Every row gives one point. The points of each table are mixes of a few directions, plus a little noise. Count the directions of each table, and those that both share. Where both have some left over, give the other angles between the two spaces (their principal angles), to ten degrees, smallest first.
In the rows, 128 means zero.

First:
[[105  91 115]
 [151 176 172]
 [131 112  72]
 [176 194 126]
 [ 77  66 154]]
Second:
[[155 160 153]
 [152 144 139]
 [128 175 172]
 [142 120 118]
 [ 63  42  59]]
Directions: first 2, second 2, shared 1; angles 50

First (8 x 4):
[[ 84 116 170 171]
 [171 156 138 139]
 [152 143 134 135]
 [178 165 108 148]
 [131 120 156 105]
 [180 171  87 158]
 [ 18  35  98  44]
 [112 118 133 126]]
Second, 5 rows:
[[132 130 212 143]
 [121 128  86 129]
 [112 130  45 140]
 [101 134 138 189]
 [174 117 157  38]]
Directions: first 3, second 2, shared 2

First:
[[129 111 127 144 148 132  65 117]
 [103 114 120 124  44  75  87 126]
 [134 124 170 150 199 154 165 115]
 [156 147 122 126 206 184 162 135]
 [104 139 162 117  66  87 231 133]
 [130 143  52  87  37 105  85 154]
 [122 153 120 101  72 111 212 146]
 [119  91 192 178 202 133  84  94]
 [155 131  85 126 177 171  62 133]]
Second, 10 rows:
[[163 170  98 140  87 120 133 126]
 [141 145 240 163 155 129 137 115]
 [172 180 183 168 148 150 175 115]
 [130 110  73 104 234 134 123 120]
 [137 149 144 122 175  84 182 109]
 [115  98  70 122  79 182  96 153]
 [117 126 241 160  78 130 103 131]
 [ 82  99  95  95  71 102 206 144]
 [128 122  91 106 125  84  45 122]
 [ 96  73  40  99 129 168  80 149]]
Directions: first 3, second 5, shared 2; angles 30

First:
[[102 133 111 104 123 159 161  93 154 145  77]
 [112 179  93  89 149  93 120 127 127 134 103]
 [129 130 143  68  91 148 109  93 142 156  88]
 [140 105 140 155 131  75 119 156  99  74 193]
 [135 126 146 155 138 142 119 128 147 131 113]
 [133 133 113 130 129 121 124 151  98 134 161]
 [105 114 140 180 133 167 129 128 117 120 114]
 [168 104 137 143 129 120 142 148 139 130 175]]
Second (9 x 11):
[[118 129 144 115 156 163 115 114 143 134 130]
 [128 127 142 119 150 154 122 114 135 127 126]
 [100 126 136 121 140 144 114 137 147 145 128]
 [175 114 166 137 122 101 171 106  96 111 108]
 [132 158   7 143  73 102  86 168 107  89 158]
 [ 94 120 123 134 104 101 127 167 138 152 125]
 [109 109 155 118 131 133 124 153 131 134 108]
 [156 156 130 150 140 109 168  57 140 155 162]
 [140 114 147 116 136 144 124 135 113 105 107]]
Directions: first 6, second 4, shared 0; angles 50, 60, 60, 90

First (11 x 12):
[[142 141 136 130 168 124 155 143 135 145 109 167]
 [154 153 121 120 182 130 178 145 140 131 110 166]
 [132 111 139 107  77 106  80 140 128 122 151 107]
 [122 120 141 115 101 116  99 138 128 133 145 114]
 [130 141 103 125 141 149 158 114 129 106 132 109]
 [129 107 145 131 100 107  90 135 125 137 126 138]
 [107 128 120 145 126 144 131 108 120 126 129 110]
 [173 115 125 141 144 107 134 132 131 124  83 190]
 [121 137 111 120 128 145 142 118 128 112 142  99]
 [ 93 111 144 134  86 127  84 119 118 139 151  93]
 [105 144 121 140 153 152 157 117 126 134 130 116]]
Second:
[[128  96 129 116 133 116 148 135 144 133 116 108]
 [128  86 130 112 135 112 154 137 150 134 112 101]
 [128 150 127 136 124 137 114 123 117 125 136 142]
 [128 103 129 119 132 119 143 133 140 132 119 112]
 [128 115 129 123 130 123 136 131 135 130 123 120]
 [128 120 128 125 129 125 133 130 132 129 125 123]
 [128 125 128 127 129 127 130 128 130 128 127 126]
 [129  95 129 116 133 115 148 135 145 133 116 107]
 [128 142 127 133 126 133 119 125 121 126 133 137]
 [127 249 123 174 108 174  54 102  67 110 173 204]]
Directions: first 4, second 1, shared 0; angles 80
